Rows are points. Each copy is the shape, with its points in the same order, turned, moved and blurred by noise. Say if it was mirrored as well.

Shape (8 x 3):
[[-0.43  0.02  0.61]
 [-0.43 -0.06  0.01]
 [-0.26 -0.09 -0.10]
 [-0.32 -0.34 -0.76]
 [-0.64  0.18 -0.38]
 [-0.32  0.27  0.41]
 [ 0.17 -0.11 -0.29]
 [ 0.54 -0.30 -0.38]]
Copy 1, 8 rows:
[[-0.04 -0.29  0.71]
 [-0.36 -0.02  0.32]
 [-0.24  0.11  0.10]
 [-0.70  0.16 -0.51]
 [-0.73  0.30  0.30]
 [-0.12  0.14  0.60]
 [-0.03  0.38 -0.21]
 [ 0.22  0.44 -0.51]]
Copy 1 is: only turned
Copy 2, 8 rows:
[[ 0.04  0.51  0.31]
 [-0.08  0.23 -0.20]
 [-0.21  0.08 -0.13]
 [-0.20 -0.26 -0.80]
 [-0.30  0.36 -0.72]
 [-0.24  0.51  0.23]
 [-0.48 -0.32 -0.14]
 [-0.56 -0.75 -0.01]]
Copy 2 is: mirrored
Copy 3, 8 rows:
[[ 0.40  0.88  0.29]
 [-0.01  0.62 -0.15]
 [-0.04  0.45 -0.13]
 [-0.39  0.27 -0.74]
 [-0.46  0.76 -0.28]
 [ 0.00  0.69  0.38]
 [-0.08  0.02 -0.19]
 [ 0.02 -0.44 -0.29]]
Copy 3 is: mirrored

Shape, 7 rows:
[[-0.18 -0.38  0.35 -0.13]
 [ 0.48 -0.39  0.51 -0.20]
 [-0.19 -0.22 -0.12  0.81]
 [-0.03 -0.41 -0.07 -0.27]
 [-0.24  0.89  0.40 -0.32]
 [-0.24  0.24  0.32  0.05]
 [ 0.41 -0.40 -0.11 -0.13]]
Copy 1 (7 x 4):
[[-0.36 -0.29  0.48  0.04]
 [ 0.02 -0.34  0.58 -0.52]
 [ 0.44 -0.08  0.26  0.78]
 [-0.25 -0.40  0.05  0.00]
 [-0.20  0.96  0.21 -0.24]
 [-0.09  0.41  0.40  0.23]
 [ 0.09 -0.54  0.07 -0.22]]
Copy 1 is: only turned
Copy 2:
[[-0.26 -0.47  0.55  0.01]
 [ 0.42 -0.32  0.83 -0.11]
 [ 0.01 -0.75 -0.31  0.43]
 [-0.01 -0.31  0.37 -0.45]
 [-0.34  0.73  0.51  0.44]
 [-0.26  0.06  0.39  0.38]
 [ 0.46 -0.42  0.27 -0.40]]
Copy 2 is: only turned

Shape, 12 rows:
[[ 0.38 -0.59  0.53  0.61 -0.04 -0.40 -0.65  0.14]
 [ 0.79 -0.49 -0.46  0.37 -0.18 -0.04 -0.38 -0.44]
 [-0.29  0.44  0.71  0.27  0.42  0.02  0.36  0.11]
 [-0.09  0.30 -0.26  0.35 -0.68  0.67 -0.10 -0.41]
 [-0.17  0.19  0.53 -0.21  0.45  0.12  0.21 -0.16]
 [-0.18  0.16  0.45 -0.01 -0.37  0.11  0.19 -0.28]
 [-0.40  0.36  0.63 -0.33  0.03 -0.01  0.06 -0.07]
 [ 0.77  0.04 -0.13  0.27 -0.42 -0.41 -0.39 -0.25]
 [ 0.10  0.40  0.31  0.21 -0.30  0.45  0.24  0.37]
 [-0.38  0.08 -0.04 -0.43  0.32  0.07  0.19  0.52]
 [ 0.18 -0.01 -0.36  0.42 -0.01 -0.48 -0.53 -0.29]
 [-0.59 -0.10 -0.08 -0.31  0.30 -0.35  0.85  0.26]]
Copy 1, 12 rows:
[[ 0.74 -0.38 -0.21  0.54  0.49  0.06 -0.14  0.61]
 [ 0.31 -0.58 -0.49  0.63  0.47  0.18 -0.10 -0.57]
 [-0.22  0.40  0.42 -0.02 -0.03  0.21  0.84  0.61]
 [ 0.27  0.10 -0.47  0.29 -0.62  0.62  0.42 -0.53]
 [-0.14  0.13  0.40 -0.31  0.07  0.33  0.52  0.36]
 [ 0.29 -0.02  0.14 -0.02 -0.41  0.25  0.52  0.08]
 [ 0.12  0.40  0.40 -0.35 -0.21  0.22  0.29  0.38]
 [ 0.62 -0.08  0.07  0.61  0.16 -0.02 -0.07 -0.56]
 [-0.26  0.40  0.05  0.40 -0.55  0.29  0.37  0.17]
 [-0.58  0.39 -0.08 -0.42 -0.14 -0.08  0.02  0.41]
 [ 0.55  0.19 -0.39  0.24  0.55  0.02  0.00 -0.41]
 [-0.46  0.20  0.02 -0.85 -0.25 -0.65  0.62  0.15]]
Copy 1 is: mirrored
Copy 2 (12 x 8):
[[ 0.30 -0.73  0.16  1.03  0.23  0.19  0.03 -0.34]
 [ 0.53 -0.19  0.02  0.87  0.10 -0.59  0.21  0.55]
 [-0.14  0.43  0.33  0.17 -0.10  0.74  0.50 -0.59]
 [-0.55  0.42  0.27  0.60 -0.50 -0.06 -0.01  0.67]
 [ 0.06  0.37  0.39 -0.17  0.18  0.49  0.37 -0.22]
 [-0.37  0.10  0.59  0.14 -0.25  0.14  0.31 -0.06]
 [-0.25  0.20  0.54 -0.26 -0.06  0.39  0.07 -0.38]
 [ 0.47 -0.06  0.37  0.85 -0.25 -0.61  0.01 -0.03]
 [ 0.01  0.30  0.42  0.38 -0.77  0.62  0.16  0.04]
 [ 0.12  0.11 -0.26 -0.48 -0.36  0.50  0.11 -0.17]
 [ 0.16  0.09 -0.23  0.72  0.12 -0.52 -0.03 -0.19]
 [-0.06  0.10 -0.37 -0.62 -0.43  0.21  0.83 -0.44]]
Copy 2 is: mirrored
Copy 3, 12 rows:
[[ 0.34 -0.35  0.76  0.62  0.11 -0.20 -0.45 -0.24]
 [ 0.43 -0.30 -0.33  0.70 -0.42  0.23 -0.45 -0.58]
 [-0.58  0.50  0.46  0.10  0.44  0.05  0.58 -0.13]
 [-0.42  0.81 -0.11  0.28 -0.82  0.30 -0.38 -0.58]
 [-0.18  0.35  0.28 -0.20  0.19  0.28  0.60 -0.33]
 [-0.27  0.53  0.28  0.05 -0.46 -0.08  0.33 -0.50]
 [-0.16  0.61  0.44 -0.39 -0.02 -0.10  0.51 -0.36]
 [ 0.54  0.20 -0.17  0.68 -0.23 -0.39 -0.34 -0.53]
 [-0.24  0.92  0.24  0.38 -0.27  0.13  0.15  0.16]
 [-0.20  0.30 -0.03 -0.58 -0.02  0.14  0.24  0.40]
 [ 0.03 -0.12 -0.28  0.28  0.02 -0.26 -0.55 -0.60]
 [-0.61 -0.10 -0.19 -0.51 -0.17 -0.22  0.76  0.34]]
Copy 3 is: only turned

Shape (16 x 11):
[[ 0.25  0.48  0.08  0.03 -0.14  0.26  0.01 -0.45  0.05  0.02 -0.27]
 [ 0.64  0.24  0.48  0.64  0.13  0.25 -0.03  0.43 -0.10  0.45 -0.18]
 [-0.73 -0.49 -0.06  0.15  0.02  0.31  0.35 -0.41  0.03  0.13  0.02]
 [ 0.13  0.35 -0.08 -0.06  0.14  0.03 -0.28  0.51  0.25  0.28 -0.73]
 [-0.46  0.06  0.35  0.58  0.67 -0.10  0.59 -0.57  0.14  0.08  0.32]
 [-0.21 -0.66 -0.17 -0.70 -0.59 -0.54  0.27 -0.22 -0.34 -0.73 -0.05]
 [ 0.15  0.46  0.34  0.77  0.40  0.78 -0.51  0.63  0.51  0.32 -0.37]
 [-0.23 -0.71 -0.10 -0.09 -0.19 -0.44 -0.06 -0.82 -0.24 -0.25  0.35]
 [ 0.21  0.46 -0.21 -0.12 -0.16  0.37 -0.46  0.02 -0.60  0.29 -0.51]
 [-0.15  0.22 -0.25  0.02 -0.33  0.15  0.21  0.24 -0.52  0.15 -0.05]
 [-0.60 -0.22  0.24  0.26 -0.18  0.11  0.13 -0.55  0.19  0.02  0.75]
 [ 0.32 -0.28 -0.43 -0.63 -0.20  0.03  0.37 -0.18  0.02 -0.28  0.34]
 [ 0.08  0.32 -0.42 -0.40 -0.54 -0.54 -0.15  0.26 -0.13 -0.60  0.02]
 [-0.64 -0.33  0.67 -0.41  0.32  0.02  0.25 -0.58 -0.20 -0.09  0.69]
 [-0.48 -0.35  0.13 -0.45 -0.52 -0.44  0.35 -0.57  0.06  0.36  0.31]
 [ 0.35  0.35 -0.34  0.16  0.40  0.02 -0.42  0.38 -0.04  0.41 -0.02]]
Copy 1:
[[-0.01  0.31 -0.43  0.25 -0.01  0.28 -0.08  0.14 -0.43  0.26  0.11]
 [ 0.53  0.28 -0.05 -0.08 -0.40 -0.19 -0.38  0.90 -0.65  0.13 -0.28]
 [-0.62 -0.28  0.41 -0.23  0.21 -0.15 -0.15 -0.12 -0.18  0.80  0.09]
 [-0.12  0.83  0.27  0.08 -0.54  0.15  0.04  0.29 -0.34 -0.18 -0.37]
 [ 0.20 -0.15  0.09 -0.16  0.65 -0.30  0.24  0.20 -0.02  1.02 -0.19]
 [-0.51 -0.36  0.31  0.29  0.40 -0.27 -0.60 -0.81  0.18 -0.60  0.16]
 [ 0.35  0.80  0.35 -0.53 -0.48  0.40 -0.30  0.85 -0.76  0.52 -0.08]
 [-0.30 -0.66 -0.16 -0.29  0.23 -0.34 -0.38 -0.68  0.29  0.11 -0.03]
 [-0.43  0.40 -0.48 -0.21 -0.31  0.06 -0.09  0.20 -0.90 -0.35 -0.21]
 [-0.62  0.19 -0.08 -0.02  0.13 -0.29 -0.22  0.40 -0.39 -0.17  0.01]
 [-0.23 -0.16 -0.03 -0.48  0.40 -0.46 -0.38 -0.13  0.22  0.77  0.49]
 [-0.24 -0.36  0.01  0.23 -0.02  0.05  0.04 -0.04  0.21 -0.41  0.57]
 [-0.33  0.58 -0.21  0.08  0.21  0.11 -0.48 -0.12  0.32 -0.77  0.04]
 [ 0.04 -0.34  0.13 -0.50  0.55 -0.74  0.25 -0.51 -0.14  0.38  0.50]
 [-0.58 -0.17 -0.13  0.17  0.04 -0.78 -0.12 -0.51  0.30  0.38  0.24]
 [ 0.00  0.40 -0.21 -0.51 -0.43  0.13  0.11  0.70 -0.12 -0.21 -0.36]]
Copy 1 is: only turned
Copy 2:
[[ 0.55 -0.07 -0.28 -0.53 -0.26  0.16  0.20 -0.26 -0.12  0.06 -0.35]
 [ 0.58 -0.03 -0.18 -0.27 -0.40 -0.75 -0.53  0.32 -0.06  0.25 -0.07]
 [-0.18  0.67 -0.26  0.19  0.08  0.21  0.35 -0.09  0.20 -0.60  0.09]
 [ 0.25  0.03  0.60 -0.29  0.04  0.02 -0.13  0.32  0.07  0.34 -0.55]
 [ 0.37  0.78 -0.27  0.25 -0.10 -0.41  0.67 -0.38 -0.23 -0.21  0.54]
 [-0.90  0.00  0.18 -0.72 -0.16  0.04  0.76 -0.53  0.22 -1.00 -0.43]
 [ 0.81 -0.32  0.06  0.38 -0.23 -0.17 -0.29  0.74  0.25  0.83  0.13]
 [-0.37  0.24  0.03 -0.11 -0.32 -0.01  0.34 -0.91  0.13 -0.98  0.06]
 [ 0.19 -0.21 -0.09 -0.28 -0.32  0.16 -0.30  0.01 -0.60 -0.06 -0.82]
 [-0.38  0.26 -0.38 -0.19 -0.28 -0.04  0.08  0.08 -0.25 -0.16 -0.58]
 [-0.16  0.33 -0.51  0.11 -0.05  0.17  0.45 -0.61  0.14 -0.23  0.57]
 [-0.33 -0.14 -0.28 -0.57  0.29 -0.22  0.43 -0.66  0.35 -0.54 -0.68]
 [-0.54 -0.23  0.28 -0.54 -0.38 -0.10  0.52 -0.66  0.06  0.13 -0.84]
 [-0.34  0.18 -0.13 -0.12  0.40 -0.05  0.75 -0.60 -0.60 -0.64  0.75]
 [-0.56  0.64 -0.09 -0.63  0.09  0.24  0.20 -0.83 -0.01 -0.56  0.26]
 [ 0.24 -0.02  0.17  0.11  0.08 -0.47 -0.40 -0.26 -0.17  0.32 -0.65]]
Copy 2 is: mirrored
